Each row of a before or after table is a point. One or more steps were done to the points. Then noise was added and the rows were shuffled. The steps act on how far a point lies along the listed directions, d1 being the first. What was done? A step turns or swaps two directions, mirrors them in a line or flattens them onto one, adds a multiple of one to another, or multiplies one. Angles are multiples of 10 degrees, from the lower direction toward the higher: turns from -170 to 170, lines from 10 to 170 but not 90. Use the fewest steps. Two steps may share a direction if one is a turn and the other turns, adds or multiplies; they go together, in the order done. Otherwise the lowest direction goes first.

Directions:
(1): [-36 -18]
(2): [-18  36]
Before, 11 rows:
[[-19  -2]
 [-12 -29]
 [-18  33]
 [ 13  -7]
 [-14 -34]
 [  2  48]
 [ -9 -29]
 [-36 -51]
 [ -9  43]
 [-41  31]
 [ 10 -44]]
After, 11 rows:
[[-34 -20]
 [ 34 -16]
 [-29 -39]
 [-48   0]
 [ 29 -11]
 [ 30 -12]
 [ 53 -36]
 [-42  -8]
 [ 46  10]
 [  5 -19]
 [  7  13]]
Steps: turn d1 and d2 by -90 degrees

Directions:
(1): [-13  31  44 -15]
(2): [-50  -8 -16 -22]
(3): [ 24 -15   1 -50]
(4): [ -8 -45  33  10]
Before:
[[ 20 -13   1   0]
 [ -6  12  20  11]
 [ -9  10  10  16]
 [ -1  20  10   7]
 [ 36 -13   6  22]
 [ 18  -2 -28   6]
 [ 13  10  11  29]
 [ -9   2  12  -1]
 [  8  15   6   4]
 [ 36 -29  -1  15]
 [ -2   3  11  17]
 [ 17 -14 -13   3]]
After, 12 rows:
[[-11  11  26 -11]
 [ 26 -15 -16   1]
 [ 50 -46 -41  15]
 [ -2   0  25   9]
 [ 25 -28 -42  12]
 [-14   7  29   7]
 [-10  27  35   3]
 [ 44 -26 -14  21]
 [  3  23  21   4]
 [ 23 -24 -60  27]
 [-10  20  48  -1]
 [ 13   0  23  24]]
Steps: multiply d1 by 2.5; turn d3 and d4 by -40 degrees

Directions:
(1): [-20  37  -9 -59 -21  11  21 -15   9]
(2): [  2  12  49  -8  -6 -51  14  -2 -34]
(3): [-36  32  42  19   1  18 -22  26  27]
(4): [ 50   5   6 -10 -23  -4  15  47  30]
(5): [  3  20 -18  27 -60 -18 -29 -20   2]
Before (10 x 9):
[[ -2  11   5 -35 -13 -17   6  -8   0]
 [-16  -3  11 -38   3 -34  30 -22 -21]
 [-20 -22   0  24  38  16 -11  21   9]
 [ -5  -2  20  31  -1 -33 -16 -21 -25]
 [ -8   0  51 -16  40  -8  21  13 -18]
 [-31  16  25 -39   4   3  10 -13 -20]
 [ -1 -20  -6 -57  19 -16  42  12  10]
 [ -2 -43 -25   2  60  12  13  -6 -17]
 [  6 -26   3  -7  50  -2  24   8 -11]
 [ -9  -6  38   2  16 -10  12   2  -4]]
After (10 x 9):
[[ -5  15  57  -4   5 -34  10   1 -28]
 [  3   2   2 -40 -33 -55  26  -6  -4]
 [ -8 -24  11  12  52   7   1  -3 -10]
 [-17  -8  10 -42  14 -25  34 -18 -18]
 [ -8  -3  40   4   9 -16  10   0  -6]
 [ -4   3   2 -41   6  -4  12  -2   5]
 [  4 -10 -13  31 -20 -49 -13 -34 -39]
 [-16   0   8  43 -15 -24 -28   3  -6]
 [-31  18  26 -38   0   0   9 -15 -21]
 [ 10   0  14  15 -13 -49   5 -13 -28]]
Steps: mirror d2 and d5 in the line at 150 degrees

Directions:
(1): [  1 -27  24  12  27  25 -30  38 -15  60   0  -6]
(2): [-22 -18  31 -46  10  35  19 -51  -8   9  20 -12]
(3): [ 49 -11 -21  -5 -44  22  13  11 -10  11  56  -1]
Before (13 x 12):
[[  3   3   1 -12  -5   8  12   0  10   2   7   0]
 [ 21   1  -9  49  19 -21 -47  57  -7  29 -19  27]
 [  5 -13   3 -15   0   8  15 -24   0  12  22  -3]
 [ -5   0 -11  -1  -8 -13  -3   8   7  -8  -8   5]
 [  1   6   2 -17 -17  14  13 -26   1 -13  19  10]
 [-40   2  27  30  39 -24 -24  20  10  13 -56  -6]
 [  3   2 -16 -26 -16   7  13 -30   7 -19  17   8]
 [ -7  10  -3 -29 -22  10  43 -31  11 -36  14 -18]
 [  7  12 -20 -16 -20  -9  19 -33  -8 -27  20 -11]
 [-23  13   1  20  31 -20 -23  16  15  14 -43  -1]
 [-24   5  -3  50  29 -42 -51  46   3  18 -59   7]
 [  3  11 -18  24  -2 -16   4  25   5 -11  -6  15]
 [ 23  39 -27  -3 -30 -19  22  -8  18 -48   5  -3]]
After:
[[ 15   3 -18   1 -14 -16  16 -14   8 -11  15   5]
 [-52 -14  32  18  54 -13 -46  13  -5  38 -55  -5]
 [ -6 -15   3  -9   0   6  -7   9   0  14   1   1]
 [ 30 -11  14 -18  -8  44   3  12 -10  36  41 -17]
 [ 37  -1 -19   2 -38  18  22  28   0   0  36 -15]
 [ 29  -7 -18  -6 -22  10   5   0 -20  11  40 -14]
 [-18 -14  18  -4  22  20   3   3  -7  22   5   4]
 [  7   6  -5  -9  -7   3  12   3  12  -2   5   2]
 [-27   2  20  41  32 -25 -29  36   8  21 -51  -4]
 [ 20   6 -11  -1 -28  11   6  -1   0  -6  24  13]
 [-49  -7  42 -13  60   1 -23 -32  -6  15 -37  13]
 [-20   4   7  19  34  -9 -27  21  10  29 -37  -5]
 [ 25  -5 -23 -11 -26  13   2   0   1   2  29  10]]
Steps: turn d2 and d3 by -130 degrees; turn d1 and d3 by -120 degrees

Directions:
(1): [-20  14 -15  13 -34 -29  12 -23   8  54 -26  41  27  -5 -27 -28 -40  29
  -2  21]
(2): [-19 -36 -13  22  -6  22 -33 -51 -32 -29   9  32 -15  37 -15  29 -24  -6
 -34  12]
(3): [ -2  31  15  14   2 -49   0 -13 -18 -27  46  12 -18 -16  -4 -26   3 -42
  17  60]
Before:
[[-12   1   8  17   4 -21  -8 -11 -22 -36  33   9 -27  -4  -2   6   3 -32
   -1  33]
 [ 12  -8   4   8  -2   7  -8  -7  -5 -18  17  -5 -12  -3   1   8  -1  -2
   11  -2]
 [ -4 -17 -20  -6  -8  28  -5  19  13  34 -38  -3  28  12  -2   4  -8  41
  -10 -52]
 [  4 -11  -5  -7   2  35   4  10  10  10 -22 -11   6  12   2  15  -7  14
    3 -39]
 [ -4 -12  -9 -15   3  29   8  16  20  30 -27 -21  14   4  -4   3   3  29
    7 -39]
 [ -4 -15   8   3   9   6 -11  -6  -6 -23  23   0 -22   4   8   5   0 -16
    2   5]
 [ -1  11   1  10  -7 -13   3  -3  -6  -7  17   1  -5  -4   4   1 -15   0
    1   8]
 [  9   8   2   3  -9 -19   4  -7   0  -7   6  -2  -9 -10  -5  -4  -5 -20
    1  23]
 [  6  -1   2  -4  16  16   1  12  -1 -28  15 -13 -13  -4   5   5   9  -7
    0  -8]
 [ 16   2  -2 -17   4   1   3  33  24  25 -26 -38   2 -23  10 -19  11  28
   16 -25]]
After, 10 rows:
[[  3   1  -1  -4  13  14   2  12   2 -19  12 -10  -9  -5   3   1   6  -1
   -2  -8]
 [  4 -47 -22 -13  -3  56 -18   9  13  24 -51 -23   4  17   3  20 -10  53
  -19 -61]
 [  0   4  15   2   8 -16   0   5   2 -16  30  -5 -20 -13  10 -10   3 -23
   15  19]
 [  4  18   4   4  -6 -17  11   8   3  -1  16  -8  -2 -13   8  -1 -10   4
    7   5]
 [-17 -44 -20   2   0  48 -17 -21  -5  13 -24   2   3  33 -16  28 -13  26
  -21 -37]
 [-20 -41 -25  12  -8  40 -33 -24 -17   1 -18  23  10  41 -14  25 -23  25
  -34 -32]
 [ -1  31  20   3   7 -50  18  24  -4 -15  35 -12 -17 -33   2 -22  19 -34
   27  37]
 [ 14  10   2  -4  -8 -16  13  12  14   6  -5 -16  -1 -19  -1  -9   2 -11
    6  10]
 [ -8 -23  -9   8  -1  36 -15 -19  -7  -8  -9   9  -5  30  -7  23 -18   2
  -12 -20]
 [ 11   1   9   9  -3  -7  -5  -1   0 -14  21  -6 -10  -9   1  -2   0  -5
   17   4]]
Steps: multiply d1 by 0.7; turn d2 and d3 by 70 degrees; multiply d3 by 1.6

Directions:
(1): [  7 -15 -39  23 -29   6   0  11  -7   4   3 -26  15 -30   0 -10   9   0
   5 -14 -11  33  14   0  -5 -54  12  -5  -7  17  14  -3]
(2): [  7 -10   5  -6 -23  -9   0   6   8   1   1 -21  -6  -7  31   7  -8  60
   1 -19   7  -1 -41  22   3  19  -5  24 -23  22   5  10]
(3): [ 19  15 -39 -38  -3  -4 -24  -2   9 -17  19  16  13  -6 -16  10  11  12
   3  20 -15 -10   0   0  51   0  -4   0  -4  -6  30  23]
Before (9 x 32):
[[  0 -18  -2  32  -8  -1  10   6  -8  16  -4 -12  13 -10  14  -9  -9  -7
   -6  -5  -1  16  18  -2  -8 -28  14 -13   5   9  -1  -8]
 [-19 -13  50  50   5   1  25   6 -11  18 -19 -17 -13  19  11  -4 -11 -16
    4 -28  18   2  -4   0 -60  -9  16   9   6   4 -27 -25]
 [ -1 -21  -8  44 -14  21  11  10  -9  16 -10 -20   5 -22  15 -16  -9 -11
   -1 -22  -4  34  12  -4 -26 -43   9  -7   6  14 -11 -21]
 [ 11 -21 -26  18 -38   4   2  12  -7   6   9 -32   8 -25  11 -14   3  27
    4 -16 -16  17  -1  -4   3 -44  16  -4  -9  29  29   8]
 [ -8 -19   8  29 -21  -6   5  10  -5  12 -15 -33  -1  -1  30  -1 -10  27
    2 -23  19  13 -16  27 -35 -21   5  12  -8  31 -11   9]
 [  2   5  26 -12   3  -8   1   3  11  11   8  -8 -22  16  13  16 -16  24
   -3  -8  14 -24 -24  11  -1  37  -3   8 -13   9   0   2]
 [ 17  12  -8 -19 -12   0 -18   9   6  -7   7   2   8  -7 -15   3   8   7
    1   4 -14  -4   0  -6  20  -6  -5  -7  -3  -1   7   8]
 [  0  13   2 -20  19   4 -17   1   7 -10  13  27  -4  19 -33   6   3 -39
  -14  26  -1 -20   7 -13  15   9  -1 -13  26 -21   2  -6]
 [  3 -24 -37  26 -16   9   1   6  -8  -6  -2 -10  16 -23 -18  -3   9 -10
    4   5 -24  19  22 -16  -3 -47   7   2   4   7   8 -11]]
After (9 x 32):
[[-14  19  56  -6  39  -2   4  -9   7  16   0  18 -29  37  -5  10 -14 -30
   -8   9  20 -38   2  -5 -13  47  -3 -11   9 -18 -19 -12]
 [  9  -1  20   4 -19  -1  -2  12   4   3  -6 -18  -3  -4   8   2  -5  22
    4 -18  -2   2 -16   2 -14   0  -6   0 -10   7 -11  -4]
 [ -2 -18   3  30 -16   9  12   5 -12  12   0 -18   1  -9   7 -16   2  -4
    1 -10  -9   9  12 -14 -19 -34  18 -14   4  14  12  -6]
 [ 11 -10 -30  10 -13  -5  -1   7   0   6   4  -3  21 -13   2  -5   1  -6
   -3   4 -12  15  21  -5  20 -39  10 -16   7   3  19   8]
 [  3  25 -22  -8  24   0 -16  -5  -5 -11  11  31  14  15 -46   8  18 -55
    7  25 -15 -12  36 -23  25 -26  12 -14  24 -24  19   5]
 [-18  10  13  11  27   1  -4  -7  -9   4 -12  15   2  26 -19  -2  -2 -51
   -2  16  11  -9  34  -2 -18 -15   5 -19  27 -10 -17   6]
 [ 12 -31 -55  24 -36   7  -2  12  -6  -6   6 -26  21 -35  -4   0  10  21
    5  -8 -28  25   6  -5   5 -52   9  14 -11  19  17  -1]
 [ 16  -5 -52   8 -12  17  -9   8  -4  -1   7  -1  22 -28 -10 -12   6 -22
    3   4 -22  28  28 -14  21 -54  10 -19  10   3  16  -3]
 [ 14  -6 -22 -14 -26  -6 -16  15  14  -8  17 -14   1  -9   3  10   2  35
  -10  -3  -1  -2 -34  16  16   1  -1   9  -5  18  17   5]]
Steps: add -1 times d2 to d1; turn d2 and d3 by -120 degrees
